Each row of a before or after table is a point. The points were changed in one or more steps. Then noise was added and the rows were shuffled. The steps act on columns, c1 being the first. Name the steps. A step turns or swaps two columns, mirrors them in a line or flattens them onto one, adds a multiple of one to another, or multiplies or shifts one. Angles are multiples of 10 degrees, from the lower column toward the higher: turns from -170 to 170, lines from 10 to 170 but not 90. Use the fewest steps. Two steps may share a column if one is a turn and the other turns, adds or multiplies; they go together, in the order done. Otherwise the lowest column goes first.

Before:
[[-35 -51]
 [-11  23]
 [-26  12]
 [-58   9]
 [-13  12]
 [ 39  23]
 [ 41 -41]
 [ 11   5]]
After (8 x 2):
[[  4  12]
 [ 59   4]
 [-42 -40]
 [-17  -2]
 [  7  44]
 [ 16 -60]
 [-25   7]
 [-28 -10]]
Steps: turn c1 and c2 by 50 degrees

Before, 11 rows:
[[ 10  54  -4]
 [ 42 -16  29]
 [ 15   9   5]
 [-11 -25  49]
 [-64 -49 -20]
 [ 14 -24  80]
 [ -4  33  -5]
 [ 31 -35   9]
 [-35  36   9]
 [  1  -3   6]
 [ 17   8   5]]
After (11 x 3):
[[ -4 -33   6]
 [ 19  -4   9]
 [ 15  -7  10]
 [ 16  49  69]
 [-12  39  39]
 [ 28  37  -4]
 [-33 -29  21]
 [ 42  26  21]
 [ 10 -52  14]
 [ -1   5   4]
 [-63  41 -38]]
Steps: mirror c2 and c3 in the line at 80 degrees

Before, 12 rows:
[[  5 -16  -1  47   3  13]
 [  3  22  27  59 -23  39]
 [ -7  30  -5  45 -13 -14]
 [ 38  15 -22  49 -22   6]
 [ 18 -47   7  26  12 -51]
 [ 43  -1  27   6  29 -50]
 [ 68 -51  14 -22  41  -3]
 [ 15  33  18  47 -32  21]
 [ 43 -18  -2 -18  38  21]
 [ 55  18  27  82 -33  58]
 [ 17 -56   6 -21 -16 -37]
 [ 33 -22   3  -9  56   5]]
After, 12 rows:
[[ 41   1  53   6  27  20]
 [ 15  33   0  17 -36 -28]
 [ 18 -49  35  13  13  33]
 [ -6  32   6  17 -11  13]
 [ 52  18 -17  32 -34 -61]
 [ 38  12 -22  18 -20   9]
 [ 42 -20 -17  -4  38 -14]
 [  6  23  -5  23 -23 -48]
 [ 33 -23  -2  -6  54  -8]
 [ 66 -51  14  -8  39  -9]
 [  7 -14 -11  14   2  -9]
 [ 17 -58  29  -6 -14  25]]
Steps: mirror c3 and c6 in the line at 160 degrees; multiply c4 by 0.4

Before (12 x 9):
[[-18 -26 -64  23  -3  48   5  14  45]
 [ 35  14  26 -54 -11  18 -34 -18 -17]
 [ 37  16  -8  18 -18  15  27 -47  30]
 [  0 -53 -50  42  23  -3  15  18  56]
 [ 62  34 -10  16 -19  30  23 -30  16]
 [ 52  48  15 -15  19  12 -34   8  -3]
 [  0  11  10 -10  32  -5  -7   1  43]
 [ 48 -10  25 -50  34 -14 -33  32 -29]
 [ 54  27  41   7 -38  40   6  -7  51]
 [ 18  10 -17 -40  10  -8  17  36  28]
 [ -9 -47 -35   8  67  32  36  25  44]
 [-19 -12   2  17  32  -5  26  37   1]]
After, 12 rows:
[[-16  12   7 -41   9 -10  21  36 -31]
 [-30  33  -3  19 -16  15  35 -50 -29]
 [-63  31 -14 -14  17  11 -44   8   8]
 [ -8  50 -15 -50  34 -13 -45  33  37]
 [ 49  18  29  42  24  -1  19  19 -69]
 [-10  -3 -22  -9  30  -4  -7   1 -38]
 [ 48  10  20   9  68  31  45  26 -55]
 [-26  27 -19 -55 -10  18 -44 -17  25]
 [ 30  -7  43  23  -1  47   6  15 -64]
 [-43  39 -57   5 -40  39   6  -7 -34]
 [ 18 -13   1  18  32  -6  34  35   1]
 [-55  48   5  17 -18  28  31 -28 -18]]
Steps: turn c1 and c2 by 110 degrees; turn c3 and c9 by 160 degrees; multiply c7 by 1.3

Before (12 x 12):
[[-30  46 -30 -13  10 -12   0 -19 -23 -19 -18  18]
 [ 28  56 -45 -29   5 -49  35  24   8  15  65  48]
 [ -9   7  21 -30  43 -38 -15  -9  39  53  -6  12]
 [-15  31   0  -1  56  19 -37   4  43   2 -12  31]
 [ 16   1 -31  30  11   1 -18  55 -10  -3 -35 -10]
 [  9  43 -62   6  43 -16  17  13   6  13 -79 -27]
 [-24  21  41 -31 -12 -23  10  19  33  -8 -28   1]
 [ 28  24 -25 -52  48   2  28 -18   9  37 -22 -65]
 [-23   7 -35 -23 -15   1  21  16  30   7 -69  25]
 [ 63  20 -36  41   0 -35 -46  26  24 -19  -1  -9]
 [ 28  43   4  18 -12 -25  -2   3   9  16 -16  31]
 [-32  34  -2 -22   9   7 -47  26   6  28 -51 -15]]
After:
[[ 15 -26 -64   8 -52  10 -16 -76   6  13  10  41]
 [ 11  16 -36 -25 -36 -33  -2 -19 -13 -19 -20  44]
 [ 39  16  18  40  72 -10  17  -7 -30  54 -12   7]
 [-16  32   2  44  56 -15  36 -10  -2   1   2  31]
 [ 51  47 -45  10 -61  28 -36  65 -29  16  25  55]
 [ -1  -9 -27  -6 -36  13  20 -34  29  -2  55  -1]
 [ -6 -15  -5   6   9 -32  47 -51 -21  26  27  32]
 [ -4 -68 -22   6  12  25 -27 -22 -55  36 -19  22]
 [  2  26 -34  28 -75 -21 -18 -70 -24   7  15   7]
 [ 25  29   6   8  -6  29   8 -14  18  15   3  45]
 [ 33  -9 -34  24 -55  62  47   0  43 -24  25  19]
 [ 21   0  41  34  50 -24  -8 -27 -32  -6  17  21]]
Steps: turn c1 and c6 by 90 degrees; swap c2 and c12; add 1.5 times c3 to c5; swap c4 and c9; multiply c7 by -1; swap c8 and c11
